Each row of a before or after table is a point. The points were changed in one or more steps. Then noise was added and the rows were shuffled. The steps act on columns, c1 being the first. What was done? A step turns or swaps two columns, mirrors them in a line or flattens them onto one, adds a multiple of one to another, or multiplies or shifts one. Angles are multiples of 10 degrees, from the lower column toward the higher: turns from -170 to 170, lines from 10 to 170 but not 90. Use the fewest steps. Two steps may share a column if one is a turn and the other turns, adds or multiplies; they go together, in the order done. Otherwise the lowest column goes first.
In the rows, 128 means zero.

Before (8 x 3):
[[129  77 142]
 [207 114 136]
 [110  90 187]
 [140 189  75]
 [139  97 186]
 [161 109 207]
 [167  55 189]
 [185 138 202]]
After:
[[ 82 155 137]
 [110 151 155]
 [185 108 109]
 [128 165 160]
 [153 203 128]
 [164 172 157]
 [ 87 127 150]
 [ 84 197 157]]
Steps: mirror c1 and c2 in the line at 30 degrees; multiply c3 by 0.4

Before, 12 rows:
[[144 116 103 141  79 143 124 155]
 [131 134 133 178  70 149 150 186]
 [186 182 170  98 166 139 197  90]
 [206 152 121 121 143 177 178 201]
 [ 76  53 133 143 107  99 149 144]
 [113  79 137 198 115 101 133 142]
 [103  81 114 137 123 169 162 151]
 [122 133 184 108 165 137 130 121]
 [ 93 132 146 142 124 105 161 158]
 [ 97 107  71 178  87 121 130 173]
 [184 166 131 144  87 185 183 162]
 [129  95 184  78 148  95 164 133]]
After (12 x 8):
[[187 189 131 142  96 187 181 168]
 [188 214 175  99 169 142 195 151]
 [142 106 100 141  79 146 122 118]
 [ 82   9 132 140 111 101 146 153]
 [205 162 121 120 147 174 182 193]
 [130  78 187  74 145  99 169 219]
 [128 135 133 185  71 153 143 196]
 [ 93 131 149 147 118 103 165 184]
 [113  45 138 196 115 104 136 150]
 [123 131 182 104 169 135 134 202]
 [ 94  90  73 176  84 126 125  87]
 [ 99  58 110 132 117 162 160 134]]
Steps: multiply c2 by 1.6; add 1.5 times c3 to c8

Before, 10 rows:
[[141 155  64  91 160 157 135 171 124 123 161]
 [ 96  54  84 123 152 131  23  99 190 219 186]
 [ 80 232 157 120  70  72  92  94 152 121 158]
 [149  99  71 145 154 149 145 240 184 156 187]
 [174 130 106 146 104 171 112  88 173 148 123]
 [ 59 117 156 115 123  79  45 165 117 144 102]
 [ 93  58  92 157 200 209  80 102 153 138 153]
 [146 189 183  81 132 197  90  98 147  97 157]
 [108  73 140 127 166  44  95 150 170 188 144]
 [158 108 136 167  65  48  83 106 138 134 198]]
After:
[[105  76 137 113 169 136 129 145 169 170 142]
 [ 94  57  91 163 196 132 126 150 155 148 152]
 [148 192 182 145 134 131 128  88 147 105 159]
 [143 156  64  75 166 125 123 109 127 130 162]
 [158 105 134 163  64 123 127 164 137 118 201]
 [176 129 101 178 111 136 128 141 174 153 122]
 [ 78 232 160 160  72 124 131 115 151 114 157]
 [150  98  69  35 154 138 132 198 182 159 189]
 [ 61 115 154  83 125 126 129 122 115 135 100]
 [ 94  47  83 156 150 144 131 134 189 215 183]]
Steps: add 0.3 times c9 to c4; turn c4 and c8 by 70 degrees; flatten c6 and c10 onto the line at 80 degrees; multiply c7 by 0

Before (14 x 18):
[[119 161 155 216 168 153 156 191 126  77 128 131  76  88 138  77 169 157]
 [190  99 163 150 106 103 114  72  97 112 165  98 159 106 125 147 166 123]
 [147 188 170 141 133 158 130 147  98  67  96 118 147 126 133  59 104 152]
 [ 96  64 137 145 110 142  71 161  81 106 202 150 192 173 139 137  25 122]
 [140 164 132 121 150 139 130 177 154  12 118 156  95  93 109  67 110 151]
 [140 180 140 149 150 124 122  82 118 161 186 140 195  99 119 137 196 103]
 [124 184 124 214 104 114 119 173 174  62  98 101  93  61 148  48 107 129]
 [ 62  79 140 119 177 112 120 152  97 115 147 107 196 130 130 125  71 127]
 [ 65  43 149 158  99 160  94 149 141 122 136 141 172 172 107  93 108 134]
 [116 141 101 135  90  95  90  79  64 138 174  96 165 157 139 152 203 116]
 [109 154 156 168 164 116  74 157 141  70 166  96 111 110 138  26 112 157]
 [ 74 119 161 140 166 132  81 152 140 136 160 112 146 163 107 165  58 171]
 [153 119 129 165 112  63 156  87  95 153 183 133 184 168  92 128 153 127]
 [ 84 106 177 121 142  96 101 207 131 180 158 146 151 125 143 121 113 156]]
After, 14 rows:
[[105 156 112 164 163 115  75 101 141 147 163 145 111 111 177  23 112 168]
 [ 90 160  96 197 167 153 157  64 126 122 137 181  75  90 161  65 169 167]
 [116 119 156 145 110  62 157 169  94 146 164 182 183 167  89 130 153 126]
 [ 91 185  79 194 105 115 118  82 176 129  94 152  93  63 182  38 107 125]
 [111  65 168 155 111 142  70  96  81 104 207 201 192 173 140 125  26 130]
 [ 98  41 168 176  97 159  96 107 140 147 147 191 172 171 119  91 107 149]
 [108 121 141 160 167 132  80 103 139 110 161 163 147 163  97 150  60 181]
 [129 187 137 129 133 159 130 110  96 126 105 167 147 125 166  44 104 174]
 [121 141 140 139  88  95  89 178  64 120 165 146 163 159 131 153 205  99]
 [122 105 136 142 140  96 100  47 131 173 148 195 151 124 131 160 114 184]
 [122 180 134 138 150 124 124 175 117 148 184 190 194  99 109 152 195 122]
 [133  99 139 117 106 103 113 184  97 104 159 149 158 107 125 131 164 153]
 [134 163  89 119 149 139 129  79 155  78 121 204  95  94 153   6 108 147]
 [114  79 138 149 178 111 120 101  96 119 143 158 196 131 136 119  71 137]]
Steps: flatten c1 and c4 onto the line at 120 degrees; turn c3 and c18 by 50 degrees; add 0.7 times c14 to c3; add 0.3 times c6 to c11; multiply c8 by -1; turn c10 and c16 by 40 degrees; turn c15 and c16 by 20 degrees; shift c12 by 50

Before:
[[128  99 123 105 125 117  82  77 133  99 129  64 149 156  95  58 112 113
  112  83 143 118 157 117]
 [113 120 113 135 113 157 103 108 120 124 123 113 121 118 142 100  96 129
  121 105  91 103  97 135]
 [134 158 139 158 132 149  76  79 157 121 140 104 181 103  86 130 151 114
  104 113 121 133  89 141]
 [105 136  91 151 158 142 101  54 111 131 151 104 118 139  77  97 134 113
  131 120 140  54 154 138]
 [ 99 122  88 157 121 158  53  63 109 178 185 108 162 147  74 115  89 107
  126 118 112 127 123 113]
 [162 156 149 134  97 154  50  74  98 146 134 129 122 154  78 125 105 116
  128 135  77 119 130 138]
 [ 93 129 116 118 106 134  31 108  81 118 155 106 123 115  72 118 126 123
   95 101 152 122 127 127]
 [163 194 139  75 204  98 129 142 249 179 143 140 130 122 134 130 145 102
   89  88 149 110  65 123]
 [130 112  90 128  93 114  46  76 122 127 136 114 163 145 108 139 136  82
  119 130 135  88 108 120]
 [157 183 214 136 127 173 231  96 172 185 190 129 129 142 233 170 131 128
   70 202  90 132 204 118]
 [184 214 109  46 208 144 181  89 185 196 136 138 174 119 126 164 137 105
   64 123 162 124  50 140]]
After:
[[127 110  86 130  94 115  50  80 106 128 136 122 156  96 108 133 139  99
  120 150 137 150 111 111]
 [101 122  88 155 122 159  53  64  92 177 173 122 145 108  74 114  93 120
  125 132 118 118 129 107]
 [160 196 135  76 209 101 130 146 232 180 140 140 189 125 131 126 149 136
   87 125 149 145  68 131]
 [105 139  89 152 161 136  99  52 116 130 142 103 109  80  78  95 133 121
  131 135 133 190 155 121]
 [160 184 216 133 126 174 233  91 166 178 174 136 147 119 232 172 133  97
   70 160  89 112 204 124]
 [183 212 112  47 204 146 181  87 158 194 129 130 198 136 128 164 135 118
   66 142 164 138  50 150]
 [113 115 113 137 110 151 103 110 126 123 119 111 119 123 142 102  96 137
  122 122  88 157  98 122]
 [ 98 129 113 119 109 138  31 113  96 118 143 112 100 133  71 118 129 138
   97 124 150 134 125 115]
 [130 159 138 157 137 146  72  77 128 121 134  98 187 151  82 131 155 125
  103 130 120 140  89 122]
 [129 103 126 105 127 120  83  78 124 103 126  86 150  93  93  57 115 137
  110 117 138 120 159  79]
 [156 159 151 133  98 157  48  80 106 148 128 123 111 101  76 123 109 121
  128 136  81 125 130 138]]
Steps: turn c9 and c13 by 30 degrees; multiply c11 by 0.7; turn c12 and c24 by 40 degrees; turn c14 and c22 by -150 degrees; flatten c18 and c20 onto the line at 140 degrees

Before, 13 rows:
[[130 120 117 139  76 126 168 106  99  72 150 116  86 130 112 145 194 165
  183 110  71 139 135 136 123 117 135 104  98 141  91  92 151 130 141 159
  116  76 135  98  30 108 174  94  65 128 203  70 165 116 142 115 102  85
  171 123 173 143 197 141 114 176 116 197]
 [169 128  76 169  96 159 193 182  54 141 125 125  76 144  93 125 159 164
  141 107  92 157 104  90  76 150 151 103 104 153 113 147 163  98 139 173
  102  97  78  82   7  53 188 109  82 125 186  83 153 145 155 101 112  76
  205  91 152 134 172 168 115 223  72 192]
 [125 170 132 156  88 124 192 158  29 124 146 119  81 148 139  99 157 195
  145 105  95 157 148  48  88 163 127  79 109 101  96 139 130 110 169 147
  105 106 128  87  85 119 225 118  93 133 190  99 135 165 145  60 133  86
  147  99 162 167 174 167 133 180 112 144]
 [ 94 129 160 166 139 169 111  68 136 152 141 103 106 116 142  88 106 165
  124 149 147 120 139 144 196 112 119 125 111 137 103 136 142 149 120 133
  113  70 147 109 145 151  91 153 156  97  85 110 165 136 117 113 174  77
  146 135 169 147 112  77 106 144 204 154]
 [131 142 171 186 133 106  72  39 122 130 171 122 128  68 154  95  98 151
  154 114 194 168 136 145 143 112 117 106 110  95 129 186 137 161 121 104
  177  95 159  94 192 109 104 170 142 107  64 174 171 171 106 118  98  92
  122 149 201 106 158 120 101 144 160 154]
 [ 94 125 169 220 139 114 138  61  94 127 114 146 127  75 174 104 127 142
  126 146 141  97 144 121 140  90 127 172  55 130 132 156 118 122 114 100
  134 108 147 116 179 136  93 157 145  96 109 166 165 187 113  69 128  92
  137 105 200 118 142 124  81 145 164 170]
 [125 137 132 173 136 151  76  80 140 158 101 143 131  82 168 101 160 156
  113 164 133 145 141 113 189 104 101 118  92 112 123 160 110 155 103  73
  111 135 163 162 180 124  84 176 149 111  83 133 178 190 141 132  80 109
  123 124 182 132 155 110  98 117 169 153]
 [127 106  99 132 102  50 127 187 113 105 108 128  71  85 126 146 106  73
  118 109  86 119 135 182  96 167 150 159 170 130 150 124 102  79 156 195
  140 145 114 205 103 184 137 129 118 111  63 109 104 140 108 150 165 114
  114 129 137 144  59 121 103 114  91 109]
 [149 155 173 148 161 136 134 182 140  83  83 110  60  78 100 120  97  73
   93 118 132 133 141 165  70 162 172 157 109 101 143 162 102  91 132 165
  128 187 145 176 118 167 154  95 120 127 122 115 118 131 101 168 164 134
   91 120 158 153  92 122 101 114  72 120]
 [124 117 122 128 132  70  94 187 157  63 147  99  68 105 118 139  99  82
  129 120 108 134 117 136 109 162 176 176 141 135 113 156 121 112 155 170
  125 208  96 194 107 173 117 126  85 132 123  91 159 130  83 133 196 129
  144 101 116 182 101 140  86 159 114 125]
 [117  75 139 141 123 119  90 192 147 132  95 113 102 113 142 126  78  49
  112 117 105  99 136 161 109 185 154 192 149 122 113 109 101  62 111 170
  100 228 110 159 122 189 150 110 105 142 118 155 113 137  76 182 156 151
  103 167 130 145 107 137 105 150 103 113]
 [104 163 115 195 127 143 135  55 122 152 138 126 146  62 192  88 121 153
  148 154 142 144 163 131 175  82 118 110  70 129 163 150 141 119 158 121
  122 151 185 107 149 125  96 139 167  93  62 152 181 134 161 105 131  71
  127 115 179 125 190 125 133 168 221 171]
 [ 89 131 137 229 138 175 108  69  90 150 167 152 146  84 149 138 138 159
  134 127 162 167 132 130 196 125 137 120 103 142 158 189 146 195 145  89
  151 107 169 101 209 149  80 123 100 124 108 172 169 156 131 102 141  97
   99 130 219 126 146  82  91 112 184 134]]
After (13 x 64):
[[118  75 138 141 122 210  90 192 149 132  95 112  86 112 142 126  78  49
  113 118 105  98 136 161 108 166 155 193 149 122 114 108 101  61 113 170
  100 226 126 159 123 190 149 109 125 143 116 153 113 136  78 183 157 151
  158  85 130 125 106 137 104 151 104 112]
 [ 90 130 138 227 138 140 109  70  90 151 166 152 157  84 149 138 137 160
  134 108 161 166 132 130 198  82 136 119 103 142 159 189 147 194 146  89
  151 108  78 101 209 149  80 123 131 124 126 171 169 157 132 102 142  97
  125 127 220 132 146  81  90 113 182 134]
 [123 118 122 129 132 160  94 187 156  62 147 101  32 104 117 138 100  81
  130 122 109 134 115 137 110 202 177 194 140 133 113 156 122 113 153 170
  124 208 162 194 108 172 116 127  59 132 120  90 158 130  84 132 196 130
  136 135 115  69 102 140  84 158 115 125]
 [104 163 114 196 126  63 135  55 122 152 138 126 157  61 193  89 121 153
  148  64 142 143 164 131 175  89 117 111  70 130 164 150 142 117 157 121
  122 151  84 107 149 125  97 139 183  92 154 151 181 136 162 106 131  71
   93 142 180 126 189 126 133 168 221 171]
 [ 94 128 160 166 140 118 112  68 136 152 141 103  92 117 142  88 106 165
  125  85 147 119 139 142 196  81 119 129 111 136 102 137 142 148 121 134
  113  71 124 109 145 151  92 152 144  96 149 109 165 136 118 112 173  78
  102 116 170 112 111  77 106 145 205 154]
 [ 93 126 169 219 138  67 139  61  94 127 115 147 126  75 173 104 128 143
  128 109 140  97 145 120 138 122 126 172  55 132 132 157 117 122 114 100
  134 108 120 117 179 136  93 157 172  94 148 166 166 186 113  70 129  93
  110 153 200 129 141 124  81 146 165 172]
 [149 154 173 149 161 183 136 183 140  82  83 111  18  78 100 120  97  72
   95 122 131 134 142 166  69 139 172 163 109 101 143 163 101  89 131 165
  128 189  92 175 118 168 153  93 111 127 119 115 118 131 100 167 164 135
  147 128 158 102  91 122 101 115  72 120]
 [124 137 132 173 136 100  76  80 140 159 101 143 133  82 167 101 159 159
  114  82 132 144 141 113 188  93 101 119  93 113 122 159 110 154 105  74
  112 135  98 161 179 125  85 177 155 112 164 133 177 190 141 132  80 109
  109 130 182 122 155 109  99 117 170 153]
 [130 120 118 138  77 112 168 106  98  71 150 115  62 130 112 145 194 165
  184 203  70 139 135 136 124 123 135 109  97 141  92  92 151 130 141 158
  117  77 151  98  29 107 175  95  25 129 110  71 165 116 142 116 103  85
   90 128 173 113 197 140 114 177 117 197]
 [170 128  76 170  95 172 192 182  54 140 124 125  45 143  93 125 158 163
  140 185  91 155 104  90  76 111 152 110 103 153 114 148 164  98 140 173
  101  97 216  83   7  53 188 109  51 126 107  84 152 145 156  99 112  76
  103 159 151 110 172 168 116 223  71 191]
 [127 106  99 132 101 160 127 188 114 104 108 129  36  84 127 148 105  71
  119  63  86 118 135 181  97 223 149 163 171 130 150 124 102  79 156 195
  140 146 129 204 103 185 136 130 104 111 108 107 105 141 107 150 165 114
  147 121 137 113  58 122 102 114  91 107]
 [131 142 171 187 133  97  71  39 122 131 171 123 127  68 153  95  99 152
  155  64 193 168 136 145 143 139 117  98 109  95 128 186 136 161 121 105
  178  96 100  94 191 110 104 170 175 107 115 176 171 173 106 117  97  91
  113 114 202 155 157 120 101 143 160 154]
 [124 169 132 156  89 180 193 157  29 124 146 120  52 148 139  99 155 196
  144 191  95 156 148  48  87 150 125  92 109 102  96 139 129 111 168 148
  105 108 139  87  84 119 226 119  73 133 106  99 134 165 145  60 133  85
  112 141 162  83 175 167 133 180 113 144]]
Steps: multiply c26 by 1.6; turn c6 and c26 by -70 degrees; multiply c13 by 1.6; swap c20 and c47; turn c56 and c58 by 160 degrees; add -0.3 times c58 to c28; turn c39 and c55 by -140 degrees; add 0.7 times c48 to c45
